Each wall is flat, endless, passes through zero and stands at right angles to its row. A trip goes straight from one point to another. List the walls that it crosses, first one first.

Walls:
(1): -6; -6
(2): 12; 26
(3): -13; -3
(4): 24; 60
(5): 8; 14
(6): -22; -32
(7): -11; -41
Trips:
-14; 22 to -38; 20 -> 1, 6, 5
46; 8 to 8; 29 -> none
10; 25 to 11; 25 -> none

Walls:
(1): 9; 27; 40; -1; -5; 7; 21; -23; 34; 19; 2
(2): -28; 51; -29; -3; 16; 43; -4; 28; -45; 12; 48
(3): 29; 3; 15; -25; -34; -60; -12; 2; 48; 44; 2
(4): 18; 10; -6; 8; 3; 6; -3; -9; 21; -58; -8
(5): 22; 8; 1; -37; 5; -25; 27; -6; 4; -4; 40
(6): -8; 5; 21; 7; -24; 20; 5; 13; 11; -29; 32
Trips:
33; 25; 20; 6; 17; -60; -8; 16; 14; -13; -36 to 32; -25; -9; -20; -32; -43; -21; 31; 2; 15; -16 -> 1, 4
-28; -12; -11; 3; 10; 9; 38; -3; -35; 5; -6 to -27; -24; 15; 21; -8; -23; 19; -10; -36; 6; -2 -> 2
-11; 35; -25; 15; -14; 47; -4; -19; -50; -8; 19 to -20; 5; -11; 10; -6; 27; 7; -32; -7; -6; -24 -> 6, 1
-5; -14; -34; 16; -10; -31; 44; 22; 36; 27; -5 to 4; -46; -18; 34; -56; 2; 10; -37; -26; 5; -8 -> 1, 5, 3
-21; 9; -24; -45; -22; 30; 16; -25; -45; -23; 7 to -15; 18; -53; 8; -20; 17; -6; 7; -1; 0; -30 -> 5, 6
20; -11; -22; -8; 15; 34; -3; 54; -26; 18; -18 to 4; -7; -2; 52; 18; -14; 11; 41; -27; -15; 4 -> 6, 4

Walls:
(1): -10; 43; 15; -5; -41; 27; -13; 36; 9; -4; 27; -11; -9; 23; 2; -7; -16; -11; -8; 11; 8; 15; -23; -23
(2): -45; -21; 59; 21; 24; 0; 1; -13; -5; 12; -5; -31; -29; -7; 6; 9; -10; 23; 18; -23; -28; 3; -28; 3
(3): -35; 16; 19; -41; 12; -23; -30; -4; 14; 21; 8; 35; 24; -5; 4; 0; -4; -14; 26; 46; 9; -1; -8; -36
(4): 1; 26; 6; -8; -32; 9; -14; -22; -4; -10; -9; -20; 7; -21; -11; 12; 11; -4; 39; -7; -10; 12; 11; 21
(5): -26; -5; 15; -17; -3; -31; -16; -31; -9; -21; -36; 4; 12; -27; 9; 19; -25; -14; 47; 43; 46; 19; -5; -14
Trips:
-14; -21; -2; -8; 20; -24; -30; 28; -34; 12; 4; 10; -20; -24; 6; 17; -26; -21; 25; 2; 31; -3; 0; -33 to 15; -25; -7; 16; -43; 9; -8; 20; -15; 10; -37; 0; 20; 19; 9; 33; -41; -10; -33; 9; 0; -16; -11; -2 -> 1, 2, 3
3; 29; -21; -13; -5; 41; -58; 14; -8; 38; -16; -16; -10; -2; -23; 27; -10; 14; 11; 14; -39; 21; 15; -8 to 12; 1; 8; -28; -39; 38; -20; 28; -2; -3; 7; 12; 32; -19; -1; 18; -8; 16; 17; -3; 1; -41; -18; 2 -> none
